Every row gives one point. Any point is a mix of the corners, with weights that add up to 1. It lies inside the corners' shape when no weight is negative. Is each point inside? If not, which corners have a negative weight?

Corners:
(1): [-1.2  5.7 -0.5]
(2): [2.2 0.3 4.7]
(3): [-1.9 -0.1  6.9]
(4): [ 4.5 -2.8 -8.3]
Points:
[0.3 0.6 1.8] -> inside
[-0.6  0.0  2.5] -> outside (2)
[-1.0  3.9  4.0] -> outside (4)
[-1.3  0.3  5.1] -> inside

Corners:
(1): [-4.8  0.9  5.9  1.8  1.0 -1.8  0.2 -2.1  1.2]
(2): [-2.9 -0.6 -5.0 10.0  4.1 -2.3 -0.1 -3.1  2.2]
(3): [-0.2  6.1  0.6 -5.9 -0.3  1.1  2.9 -5.0 -1.9]
(4): [ 0.7  7.3 -1.9 -6.0  2.6  7.3  4.7 -1.0 -0.6]
(5): [ 2.8 -0.6  5.2  2.1  1.1 -5.0 -1.7  0.2 -0.9]
(6): [-8.0 10.5 -5.0 -7.7  4.2 -1.1  2.2 -2.0 -4.1]
(7): [-0.9 -3.1  4.4 -3.7  1.2 -2.6 -0.6 -2.3  5.5]
(8): [ 0.4  6.1 -1.8 -6.1 -0.5  7.1 -3.3 -1.7 -0.1]
(9): [-0.6  6.7 -2.9 -3.0 -1.0  0.2  2.7  2.4  0.9]
(10): [ 1.5 -8.7  7.1 -0.8 -1.1  0.8  0.7 -1.4 -1.8]
Points:
[-0.8  2.2  1.0 -2.5  1.6  1.1  0.6 -2.3  0.3] -> outside (9)
[-1.2  5.1 -0.9 -2.9  0.7  1.2  1.4 -2.0 -1.2] -> outside (7)
[-0.4 -1.0  3.3 -2.0  1.2 -2.1 -0.3 -1.7  2.7] -> inside
[-2.1  0.5  1.1  1.1  1.8 -2.2 -1.1 -1.3  0.8] -> outside (3, 4)

Corners:
(1): [ 1.4 -3.5 -6.9 -7.1 -4.2  2.3 -6.2 -7.6 -1.6 -2.5  2.8 -8.6  1.7 -0.9
  3.3  0.3 -2.7 -1.3]
(2): [ 0.6 -3.5 -0.5 -3.6  4.0 -0.1 -8.4  3.2 -5.5 -0.7  5.3 -0.8  1.0 -4.7
 -8.7  4.4 -5.5 -1.8]
(3): [-4.3 -1.1 -0.4 -1.6 -1.6  1.7  1.8  4.2  1.0  7.7  0.4  7.2  5.2 -2.9
 -0.1  0.2  6.6 -2.0]
(4): [-1.4 -3.6  1.8  0.1  8.2  0.5 -8.2  2.9  0.2  4.0 -4.4  1.8  1.1  0.5
 -3.2 -2.7  3.9 -1.4]
(5): [ 3.1 -9.4  3.4 -3.6 -5.0  4.3 -3.5  4.3 -0.6  8.7 -0.4  0.3  5.3 -2.4
 -5.8  0.2  6.0  2.0]
(6): [-7.0  2.1  2.8 -2.6 -3.9  4.0 -1.5  4.7  1.2  2.4  0.4  4.1  0.4  1.0
 -2.9  2.7  1.2  0.9]
(7): [ 2.3  3.0  2.6  1.6 -6.7  0.6  1.3  2.8  0.0  3.7  1.3  3.8 -4.6 10.5
 -0.9 -2.5  2.9  2.6]
(8): [ 3.6 -2.4 -4.4 -1.8 -7.1  0.8 -4.4  0.2 -5.7  4.9 -2.9 -4.0  0.8  2.8
 -5.0  2.7  0.2 -5.4]
(9): [-2.6 -0.9 -1.7  4.1 -0.1 -2.6 -1.5  0.4 -2.6 -0.8 -3.9 -0.2  4.4 -2.6
 -0.6 -0.4  2.9  3.6]
(10): [-2.0  2.6 -0.2 -4.1 -2.7  2.3  0.3  1.7  3.9 -1.3  1.3 -3.3  0.3 -0.7
 -1.2  2.6  1.0 -1.5]
(11): [ 5.1 -7.4  3.6 -5.0  2.7 -0.7 -3.5  6.8  7.2 -6.4  3.9  2.2 -0.6  8.3
  6.3  3.7  6.5  6.3]
(12): [-6.5 -1.5 -0.8 -1.0 12.2 -2.0 -2.4  1.5 -4.5  0.6 -5.6 -1.8  0.9 -4.9
  2.5 -4.8  3.6  4.6]
(13): [ 3.8  7.7  2.4 -4.2 -9.9 -0.8 -0.9  2.7 -3.7  8.2 -6.8  2.6 -3.9  7.2
  1.9 -7.9  6.3  2.1]
(14): [ 2.8 -3.0  6.4  1.0 12.5 -4.7  0.9  2.1 -3.2  5.9  0.4  4.6 -3.7  4.1
 -0.5  3.4 -5.2  4.0]
(15): [-2.8  1.0 -4.5 -1.2  4.4 -3.5 -0.1  1.0 -2.0  5.1 -5.9  0.6  0.6 -2.8
 -1.1 -4.9  3.5 10.0]
(16): [-2.6 -1.1  0.9 -2.1  8.6  5.9  0.7  4.9  3.9  0.1 -1.6  1.9  0.0 -1.1
  2.9  1.9  0.3  4.4]
(17): [-5.2 -4.7 -1.4 -5.2  2.6 -1.1 -3.3  4.5 -1.9 -1.4  0.4  5.8  1.2 -2.8
 -7.6 -4.1 -7.7 -1.5]
(18): [ 0.2 -0.7 -1.2 -4.0 -0.1 -0.7 -3.0 -3.6 -3.8 -4.2  0.4 -2.6 -5.9 -5.2
 -3.0  5.7 -1.7  0.8]
(19): [ 0.1 -4.0 -6.6  0.8 -4.1 -0.6 -3.8  0.4  3.8  2.2 -2.3 -8.0 -2.2  0.7
  3.4  2.3  3.0 -0.9]
Points:
[-1.6 -1.9  1.1 -2.9  2.0  1.2 -1.9  3.4  1.0  2.8 -0.3  1.5  0.8  0.3
 -1.0 -1.1  1.5  2.1] -> outside (8, 9, 18)
[-0.4 -0.4  2.0 -1.8  2.0 -0.6 -1.4  3.7 -0.5  0.8 -0.1  3.3 -1.2  2.3
 -1.2  0.3  1.1  2.4] -> outside (1, 5, 19)
[-0.9 -2.0 -1.5 -1.4  0.6  0.2 -2.4  1.4  0.0  1.0 -1.1 -1.1 -0.3 -0.5
 -0.3  0.9  0.7  1.1] -> inside
[-1.8 -0.4 -1.5 -1.5  1.6 -0.1 -2.6  0.7 -1.9  2.1 -1.9 -0.2 -0.6 -1.3
 -1.7 -0.2  0.0  0.5] -> outside (5, 11)
[-0.6 -2.3 -1.1 -1.4  2.2 -0.6 -2.5  0.8 -0.7  2.0 -1.2 -1.6 -0.6  0.2
  0.6  0.5  0.6  1.4] -> inside
[-2.0 -1.5 -0.1 -2.7  1.3  0.1 -2.4  1.8 -1.6  0.8 -0.4  1.2 -0.6 -1.3
 -2.4  0.7 -0.5  0.9] -> inside
[-1.2 -0.3 -0.7 -1.1  0.0 -0.2 -2.0  1.8 -0.6  1.4 -1.1  0.6 -0.5  1.3
 -0.5 -0.2  1.3  0.9] -> outside (5)
[-1.0 -0.9 -0.5 -1.4 -1.2  0.2 -2.5  2.0 -1.6  2.1 -1.5  0.4  0.4  0.5
 -1.9 -0.1  1.1  0.7] -> inside

Corners:
(1): [ 3.5  3.9  0.5 -3.8 -3.7  1.7 -2.9  3.8  3.3 -4.3  0.4 -0.1  7.2 -0.1
 -0.2 -6.4 -1.2  3.0 -2.4  1.9]
(2): [ 0.9 -2.0 -1.0  7.6 -6.6 -3.0 -5.4 -2.0 -2.4 -4.4 -0.7  1.2  7.1  0.6
 -0.6  0.7  0.4  2.1 -1.4  0.3]
(3): [-4.8  0.7 -6.8 -3.9  4.4  5.0 -3.2  2.2  4.2  1.8 -4.7 -0.6 -3.8 -8.7
  5.8 -0.1  0.2 -6.4 -1.6 -8.5]
(4): [ 2.7  1.7  8.3  5.6 -0.4  0.8  4.2 -1.7 -2.0 -1.1  0.8 -3.8  4.1 -1.3
 -1.8  1.1  0.2  6.0 -4.2  4.7]
(5): [ 1.6  1.1  1.7  4.4 -2.1  1.7  4.3 -0.4 -2.5 -4.6  4.6  5.2  7.8 -1.4
  0.5 -7.1  0.5 -2.3 -1.8 -3.4]
(6): [-3.7  0.2  0.6  1.6 -4.1  0.7  0.4 -1.6 -1.2 -7.8  5.0 -2.7  1.8  0.5
 -4.0 -0.4 -2.1  4.7 -1.5 -0.4]
(7): [ 2.8  4.2 -5.9 -7.2  2.3 -2.7  5.4  4.8 -4.2  0.1  2.1  2.6 -7.4  5.4
  2.4  8.9  2.3 -4.3  3.3  1.9]
(8): [ 0.0 -3.9 -1.2  2.4 -1.2  4.1  0.9 -0.9  4.4 -1.8  3.9  2.7  3.3  0.6
  2.2 -4.4 -3.8  5.8 -1.5  2.1]
(9): [-2.9  0.6 -1.4 -5.1  0.6  0.4 -3.0 -3.4 10.6  3.6  1.1  1.1 -0.8  0.8
  4.2 -4.4 -2.3 -6.4  0.3 -5.3]
(10): [-2.9 -4.6  0.8 -1.3 -3.3  3.3 -1.4 -5.4  1.1  3.9 -2.2  2.8 -0.6 -2.9
  3.1 -7.1 -6.5  2.3 -2.3 -2.2]
(11): [ 1.8 -3.3  4.6  3.6 -7.3  3.1  1.0  0.4  0.5  3.7 -0.6 -5.3  7.2  1.6
  4.3 -1.5 -3.9  0.5 -0.8 -1.7]
(12): [ 0.1  5.3 -4.3 -3.2 -1.5 -9.5  3.6 11.6 -1.9 -1.9  5.9  7.1 -1.4  7.3
  3.4  6.0  5.6  8.1  0.4  3.2]
(13): [ 3.7 -0.5  2.8 -5.5  8.7 -3.3 -5.2  4.3 -4.4 -1.4  7.1  0.8  5.0  5.8
  0.2  3.3  1.9  0.3 -2.1  2.1]
(14): [-7.0  3.0  1.4 -5.7  0.9  2.0  0.0  1.0  6.1 -0.1 -1.2  6.4 -2.8 -0.3
  3.1  3.6 -0.6 -7.3  7.2 -2.7]
(15): [-0.6  2.9 -5.2 -9.6 -0.6 -3.7  3.3  6.0  3.0  0.6  1.6  7.4 -6.9  0.9
 -2.0  9.6  1.9  0.7  4.6 -3.8]
(16): [-0.7 -3.1  2.1  4.0 -4.4 -1.1  1.9  4.5 -0.2  1.3  2.5 -0.5  0.4  3.5
 -4.5 -5.5 -0.1 -1.6 -3.1  1.6]
(17): [ 0.2  0.9  3.0  5.0 -3.0  3.3 -2.6  2.2  0.3  0.3 -0.4 -0.9  1.3 -4.5
 -1.1 -7.2 -9.4  0.3  3.3 -5.7]
(18): [-2.5  6.1 -4.7 -4.5  3.1  1.2  2.3  2.8 -3.4  4.5  3.7  9.1 -6.2  4.9
  0.0  8.7  3.3  4.1  5.0  0.4]
(19): [-2.7  0.5  1.5 -4.0  5.4  0.2  1.2 -1.0  3.2 -1.2 -6.0 -3.6  0.2  1.5
  1.0 -2.5 -0.6 -3.1  4.2 -6.6]
(20): [ 2.9 -5.5  6.1  0.2 -0.3 -4.4 -3.4 -3.8 -3.0 -2.1  5.0 -1.4  0.0  1.8
 -0.2 -2.7  4.7  7.4  5.5  1.3]
(21): [-1.5  1.2 -1.4  1.0 -2.6 -4.1  0.1  0.2  2.6  2.0  3.2 -1.4  7.4 -5.2
 -1.7 -2.7 -2.7  2.0  0.9  0.5]
Points:
[-1.2  0.1  0.3  0.4 -1.9  0.5  0.4 -0.1  1.3 -0.2  0.8  0.7  0.8  0.2
  1.1 -2.6 -1.0  0.7  0.5 -1.1] -> outside (13, 15)
[-0.1  0.4 -0.4 -3.0  1.3  0.3 -0.6 -0.4  1.1  0.5  0.3  1.4  0.9  0.4
  1.8  0.4  0.0 -0.6  1.0 -1.4] -> outside (6, 12, 16, 17)
[-0.8  0.2  0.4 -1.3 -0.7 -0.2 -0.2  1.0  1.4  0.2  1.1  0.2  0.9  0.6
  0.9  0.5 -1.1  0.8  0.8 -0.7] -> outside (5)
[-0.3  0.2  0.0 -1.3 -0.4 -0.8  0.5  2.1  0.4  0.0  1.5  1.4 -0.1  1.2
 -0.5  0.4  0.2  0.4  0.5 -0.9] -> inside
[ 0.3  0.4 -0.8 -0.2 -1.4 -0.3  0.5  1.2  0.2  0.0  2.2  1.2  1.6 -0.8
  0.5 -0.2 -0.6  1.5 -0.7 -0.4] -> outside (14, 19)
[ 0.2  0.6 -0.2 -1.5 -1.3 -1.7  0.1  1.6  0.4 -0.9  1.7  2.1  0.4  0.7
 -0.2  1.4  0.7  2.2  1.3 -0.6] -> inside
